Every row gives one point. Each copy is the shape, with its points in the same order, turned, moved and blurred by noise. Is it also mirrored, or only turned?

Shape:
[[ 22  40  13]
 [ 34 -23  13]
 [  2  35   1]
 [  0  21 -59]
 [  8   8 -28]
 [-23   1  -2]
 [  6  38  -7]
 [-10  11   2]]
Copy 1, 8 rows:
[[-47  -5  -2]
 [ 13 -23 -27]
 [-30  -2  18]
 [-11 -30  55]
 [  2 -25  21]
 [  4  15  17]
 [-39  -8  20]
 [ -4   4  15]]
Copy 1 is: only turned
Copy 2, 8 rows:
[[-32  29 -28]
 [ -4  29  28]
 [-21   8 -24]
 [-60 -37   0]
 [-34 -15  12]
 [  0 -19 -14]
 [-36   2 -23]
 [ -4  -8 -21]]
Copy 2 is: mirrored
Copy 3 (8 x 3):
[[ 40 -16 -29]
 [-16   8 -37]
 [ 39 -16  -4]
 [ 42  39  24]
 [ 23  23   2]
 [  6 -10  17]
 [ 45  -1  -6]
 [ 13 -12   7]]
Copy 3 is: only turned
Copy 4 (8 x 3):
[[ -4  14 -46]
 [-42  27   6]
 [ 13   4 -27]
 [ 49  41   6]
 [ 17  33   4]
 [ 10  -5   5]
 [ 18  16 -30]
 [  7  -3  -6]]
Copy 4 is: only turned

Shape, 11 rows:
[[ -1  24   6   0  23  16]
 [-20   8   0  23   1 -15]
 [-27 -20 -12  23  -5  22]
 [-26   0   6  -3  -3   7]
 [-22  25  -1  -1  -5 -16]
 [-13 -29 -16   4   9  16]
 [-10  -8 -12  14 -11  12]
 [  7  -6  17   7  -1   4]
 [ 37  16 -14 -28  40  28]
 [ 16  18  -4 -13  14  19]
 [  5  -7   4  18 -18  17]]
Copy 1:
[[ 25  -1 -23   3  15   1]
 [ 13 -18  18   9  14  17]
 [-11 -36  -8 -11   6  26]
 [ 12 -21   0 -11  -8  14]
 [ 28 -15  16  12  -2  -5]
 [-19 -20 -18  -3  -7  33]
 [-15 -21   0  -6   5  11]
 [ -2  11   2 -16  14  14]
 [  5  28 -60  17   6  -9]
 [  8  13 -29   2   5 -12]
 [-19  -7   0 -21  13   4]]
Copy 1 is: only turned
Copy 2, 11 rows:
[[ 13   0 -33  18  -1   9]
 [ 25  -9   3  -9  14  -6]
 [ -2 -39  -3 -14  30  18]
 [  1 -25 -13  -3   7 -10]
 [ 24 -12   2  10  -1 -23]
 [-12 -30  -4 -16   3  25]
 [ -5 -20   6   0  18  11]
 [ -9   7 -13  -9  13  -1]
 [-17  16 -34  35 -34  36]
 [ -7   4 -21  26  -9  12]
 [-13  -2  -3   1  31   6]]
Copy 2 is: only turned

Shape, 14 rows:
[[  4   3  12  14 -17  -2 -12  -1]
 [ -9  -6  -5  -3  -2 -11 -23   3]
 [ -9   0   6  11 -13  -7 -18   6]
 [  7   8  -7  11  -5 -13  26   0]
 [  8   5 -16  14  10  29  53  16]
 [ 14  -8   1  -9  -1  -3 -16 -17]
 [ -8  15  31 -12 -19 -10 -13 -15]
 [-27 -14  -8   7 -18 -10   4 -16]
 [ 13  -9 -16  -1  44  -4 -13   3]
 [-11  -4 -13   8  -1  27  -3 -14]
 [  6 -14 -12   8  -6 -13 -17  25]
 [  6 -15  24 -38   4  -1  26 -15]
 [ 10 -16 -18   4 -14   8 -17  21]
 [  6  54  -9 -11  29  -5 -13  -7]]
Copy 1:
[[ -8   2  17  22   4   4   1  10]
 [ -9  -6  12  -2  23   0 -10   5]
 [ -9 -10  13  16  13   2   3   1]
 [  9   5   2  -4  -9 -17  26   5]
 [ 24   7 -11 -14 -39   9  30 -29]
 [-11   7  18 -10   2   0 -12  20]
 [  0 -23   6  17   3   5  -6  38]
 [-14 -30  31  -5   2  -8  12   0]
 [-17  17 -15 -30   5  -8 -17 -14]
 [ -5 -10  23  -6 -20   8  -7 -10]
 [ -7  17   9   1  29   1   6 -10]
 [ -7 -11  -5 -39 -10  18  21  38]
 [  0  18  26  -5  22  16   0 -16]
 [ 26   2 -22   1  -9 -27 -34  15]]
Copy 1 is: only turned
Copy 2:
[[  1  -5  -4  15  10   9  15 -18]
 [-15  -1 -10   4  18  10  -6  -3]
 [-10  -5  -7  14  18  16  11  -9]
 [ 29   2  11   4  20  -9  12   7]
 [ 48  21  21 -20 -11   6  21  23]
 [ -3  -6  -8  -1  -2 -10 -14 -18]
 [  2 -29   7   7  22  16   0 -33]
 [ 19   7 -15  10  27  19 -14   1]
 [-18  -2   7   2 -17 -18 -15  25]
 [  9  22   2   1  -8  23 -12  -6]
 [-17   5 -20   1  13  -4  16  11]
 [ 32 -36   0 -30   1  -2 -21  -9]
 [-12  19 -24 -12   5   2  18  -2]
 [-17   5  60   0   8  -8  -8  -9]]
Copy 2 is: only turned

Shape, 16 rows:
[[  7 -20  -9   0 -22  22 -20  -1  23 -13   6]
 [ 24  33  17 -17  -7 -41  18   9  -8  24   1]
 [ 16 -33   1  -5   7  -3  -2 -39  -7  -4  24]
 [ -5  -2 -18   2  -7  22  -8  13  24  16 -19]
 [  2  22  42  -8  -1 -17  22  13 -11  17  -6]
 [ -4  -1 -28  -2 -21  -2 -12  12  16  -8   6]
 [ 22   7   8 -30   7 -18  38  -8  -7  24 -22]
 [ 18  23  23  -6  12 -17  10 -15 -16 -20  -4]
 [  9  -4  -8  16  32  -1  11 -40 -11 -10  34]
 [ 13  23  14 -26  15 -26  19  31 -23   0 -12]
 [-10  -5   7  15  11 -33  -1 -34   4 -16   6]
 [ 34  20   7   2  -4 -16  20  -3 -22   6 -27]
 [ -1 -45 -15  37  -9   4 -13  -5   4   5  20]
 [-14  14 -21   1 -43  28 -13  13   4  13  -4]
 [ 17  12  17  10  35 -27 -29 -33 -14   1  14]
 [ 12   5 -13  18 -19  20  -7  12  38  -2   9]]
Copy 1, 16 rows:
[[ -4 -12 -24  12  25 -17   4 -12   0 -24  -1]
 [  0   5  -1   7 -24  14  10  30 -24  19  54]
 [ 29   8 -12   1  -3 -25 -17  10  31  -9  10]
 [ -3 -16  -5  22   4  -6  -2 -11 -38 -21 -11]
 [ 12   2 -12   0 -14  38   0  15 -31  33  30]
 [-13  -5  -3   8   4 -11  20 -17 -13 -24   3]
 [ 32   7  -9  20 -26 -12   4  20 -37  21  39]
 [  8  24 -11   2  -5   2  14  25  -3  35  13]
 [ 26  21  19  10 -14 -11 -13   9  34   8 -10]
 [  3   1   0  -8 -25   1  19   5 -33  47  36]
 [ 18  40   8 -15   9   0  -3  11   7  -9   5]
 [ -4  22 -16  25 -23  -6  -6  18 -27  31  28]
 [ -7   5  -3   7   8  -7 -38 -34  14 -30  -2]
 [-19 -19 -29  21 -19   6  14 -15 -26 -31  -9]
 [  0  14  15 -19   1  -5 -20  45  17  18   1]
 [-19 -13   1  37  18   4  10 -13  -9 -20  -1]]
Copy 1 is: only turned
Copy 2:
[[  4  -3 -23  22  -3   9  31  -9  10 -23  -5]
 [ -9  -3   4  -7  -6 -10 -57  -3  -7  11  18]
 [-25  12  -9  12 -20 -39  20 -10  34  -6   0]
 [ 22  -1  -3  10  -3  15  29  -5 -14  -3  19]
 [  7 -12  21  -5   7 -16 -39 -31  -6  14   5]
 [  1  13 -23   9   8  23  15  -4   9  -8  13]
 [ -7  16  27   8 -23 -22 -28   0 -19  23   6]
 [-10   4   6 -14  17 -34 -21   1   7   8 -17]
 [-17  12 -18  -2   5 -57  21   0  36  22  11]
 [ 18  23  23  -5  11 -10 -48  -2   2   8   3]
 [-39   4   8 -10  22 -24  15 -10  23   3  11]
 [ -2  -7  17 -15 -10  -9 -27  18   0  23 -10]
 [ -2 -13 -10  17 -10   2  42 -12  53  -3  21]
 [ 22  -3 -32  -9 -11  35  19 -24  -8   3   4]
 [-17  -6   0 -32  10 -55  -4   6  26 -19  18]
 [ 13 -20 -32  25  14  12  22  -1  -2  -2  12]]
Copy 2 is: mirrored
Copy 3, 16 rows:
[[ -8 -13  10   0  34   0  -1   0 -11   4  35]
 [-20  18 -40   1 -13 -11  12  -2   5 -15 -40]
 [-38  21  22   1  14 -12   8 -15 -44 -12  15]
 [  5 -18   4   2  16 -12 -23 -10   8  23   8]
 [  3  18 -27 -19 -15  -6  22 -23   1  -3 -28]
 [ -1   0   2  16  22   9 -14  17  -2   9  13]
 [-30  -2 -21   4 -20 -22  13 -17 -18  17 -37]
 [-33  35  -9 -14  12   0  30 -15  -4  11 -21]
 [-44  47  25   4  16   7  -8 -36 -27  -3   2]
 [-12  18 -10   8 -19  -4  35  -2  17  11 -40]
 [-12  52   1  -2  33 -12   3 -10 -34   6  -8]
 [-31   1 -11 -15  12  -4  15 -10  -2   6 -50]
 [  5   2  37   8  38   0 -18 -14 -31 -22  12]
 [  7 -20  -3 -20   9  17 -30  15   6  10  13]
 [-37  60  12 -17  23 -31   9 -16   0 -17  -9]
 [ -2 -14 -10   8  38  10 -18 -18   8   2  22]]
Copy 3 is: mirrored

Shape:
[[-12   1  12  16 -10  11  -1  27 -12 -23  -2 -18]
 [-25  14 -17   1   9 -13 -12  -1  -5 -23 -38  -9]
 [  9  26 -32 -13 -16  10  10 -16 -13  12  10  -1]
 [ 20  10 -41 -20   2 -17  15 -11  -5   9   3  12]
 [ 20 -20   1  14 -20   4   6   4  19 -10  -4  10]
 [  9  11 -15 -20 -12   0  32  -3  -8  13  -9  -7]
 [ 12  -4  -2  -4  14 -31   9 -15  22  14   8  19]
 [  0 -34   9  22 -14  30  -5  12   8  13   7   7]
 [ -1  -8  22  21 -42  16  -6  25  10  -8   9  26]
 [  2  -8 -23  12   0  -8  27 -11  15  -2  14  12]
 [-22   3   1 -12 -20  14   3   3   9 -12 -13 -18]
 [ -3  -4   3   6 -17  14  -2  24  -9  -4 -21  -2]
 [-26   2 -10 -10   3 -26 -20 -10 -19 -17 -18 -17]
 [-13 -21  11  -3 -32  22   4  20 -22 -21  -2   1]
 [ -7  15  -9 -24  24  -2 -18 -11 -12 -33 -17 -20]
 [  4  15  -9  -4  -4   2  21 -27 -17  -2 -13  13]
 [  0  -1   9  15 -31   9  -4   5 -15 -11 -10 -24]
 [-15  -9 -18 -12  13 -20 -28 -16   0 -35 -25 -24]]
Copy 1 (18 x 12):
[[ -2 -13 -30   3   4  -2 -19 -12 -16   9 -12  31]
 [ 14  -9 -23 -14  10  -8  25  24 -37  20 -15  15]
 [ 27   5   1 -16 -24  32   5   7   1  -4 -22 -12]
 [  9  10  22  -9 -15  33  25  11  -1  15 -17 -14]
 [-15   6 -14   3 -10  -2  -8 -19  -4  22  14 -15]
 [ 17   1   2  18 -20  27   9  16  -1   3  -5  -1]
 [ -8  23  23   9   3 -12  24   0   9   9 -10 -21]
 [-10 -16 -16  12   0  -7 -14 -43  -6  -9   5 -17]
 [ -4  -9 -20   2  11  -8 -46 -23   7  19   7 -13]
 [ -6  22  -6  16  -3  18  14 -12  -5  18 -23 -22]
 [ 28   1 -24   7  -7  -3  -9   0 -31   7   2  10]
 [  3 -25 -18   4  -1   5 -13  -5 -14  11   5  11]
 [  8  -6  -2 -17   1 -18  12  23 -43   6 -28  14]
 [ -5 -19 -17   7  -1  13 -41  -7 -30   2   3   4]
 [ 10  12  -9 -26   4   2  23  17 -40 -10  -5  34]
 [  1   7 -15  -3  -8  21  10  28  -3  -8 -11 -15]
 [  1 -16 -28  -3 -24  -7 -22  -3 -15   5  -6  14]
 [  2   9  -9 -23  -4 -18  25  11 -60  10  -9  18]]
Copy 1 is: only turned
Copy 2, 18 rows:
[[  9  -8  20   0  17 -16 -16   7 -11   4  13  13]
 [ 12 -10 -18  -3   3   8  -9  27  22 -13   6  39]
 [-17  -2 -13  -8   2  -4  12  -9  33  17 -40   1]
 [-23  -6 -20  16 -15   7  11 -12  37  -5 -28   0]
 [  9  -8   5  20 -10   0  17  -4 -24 -13 -24   4]
 [-16 -19   5   6 -16  -3   9   3  33   5 -24 -10]
 [-20   6 -23  34 -18  11  30   5   0 -13  -9 -15]
 [ 12   6  30   0   1   6  30 -21 -29  -5  -6  -1]
 [ 22  19  23   7  -5 -33  13  -9 -31 -10 -16  -3]
 [-26   8 -10   9 -22  21   9   1 -12   1 -25   0]
 [ 26  -5  10  -1  -8   2  -4  17   9  19  -8   7]
 [ 11 -10  24  -2   4 -14  10   2   5  -7  -2  16]
 [ 19 -15 -31  -7   6   8  -9  11  22  -3  18  19]
 [ 26 -15  27 -12   2 -15 -12 -11  -9  -9  -5  -5]
 [ 13 -16 -19  12  35  17 -12  18  35  -5  -4  13]
 [-16 -16 -16 -13   0   2  13  17  17  -7 -29  -4]
 [ 17 -30   8   1  10 -17   7   1  -5  13  -3  12]
 [ 28 -22 -33  15  15  29 -11  14  18  -8   8  28]]
Copy 2 is: mirrored
